Each point is reached from the start by the listed moves, each made once or not at all, plus a little noise. Say if it took an odd or an even number of moves. Then give how often each move was made.

Moves:
(1): [-2 -4 27]
(2): [-4 23 -1]
(3): [-41 -15   5]
Start: [-13  -4   6]
Points:
[-11  -6  30] => odd (1, 0, 0)
[-60   3  11] => even (0, 1, 1)

Moves:
(1): [  0  20 -18   0   5  -1  14  -3   2  13 -13   0]
(2): [-14  20  -3  -6   3 -16   0   1   0 -12  -6   5]
(3): [ 11 -14  29  -5   8 -10  -7   1  21  -2  -4   8]
(4): [ -7  -1   1  24   0 -10 -16 -10 -20   4  -7  17]
(5): [ -4   4  -1   8  12 -11  19  -2  -8 -13  -2   7]
(6): [ 12  14   3  -4   3  13   3 -17   3  -4   0   6]
(7): [  1   3 -14   0 -26 -15   7 -16  11   2   1  11]
(8): [-7 11  3 10 -9 10 15 10 -9 -1 -8  0]
(9): [ -5 -15  14  10   1   1 -15  -2  31 -14   4 -28]
Start: [-10  -4  -7  10  -9  22   4   0  18  13  29  10]
Points:
[-16 -10  11  33 -35  -4   5 -14  19  15  12  47] => even (0, 0, 1, 1, 0, 0, 1, 1, 0)
[-24  43  -6  34 -11  14   4 -16 -10  -1  11  35] => even (0, 1, 0, 1, 0, 1, 0, 1, 0)
[ -1 -13  26   1   2  14  -4   5  41  10  24  14] => odd (0, 0, 1, 0, 0, 0, 0, 0, 0)
[ -8  -6  12  20 -25  -3  41  -5  32   0  18  38] => even (0, 0, 1, 0, 1, 0, 1, 1, 0)
[-23  44 -27  18 -10 -12  27 -44  60 -11  12  15] => even (1, 1, 0, 0, 1, 1, 1, 0, 1)
[-22  34 -13  23 -25  -4  -2 -48  16   1  19  48] => even (0, 1, 0, 1, 0, 1, 1, 0, 0)
[-34   7  22  51 -20 -26   8 -18  43 -22   7  28] => odd (0, 1, 1, 1, 1, 0, 1, 1, 1)
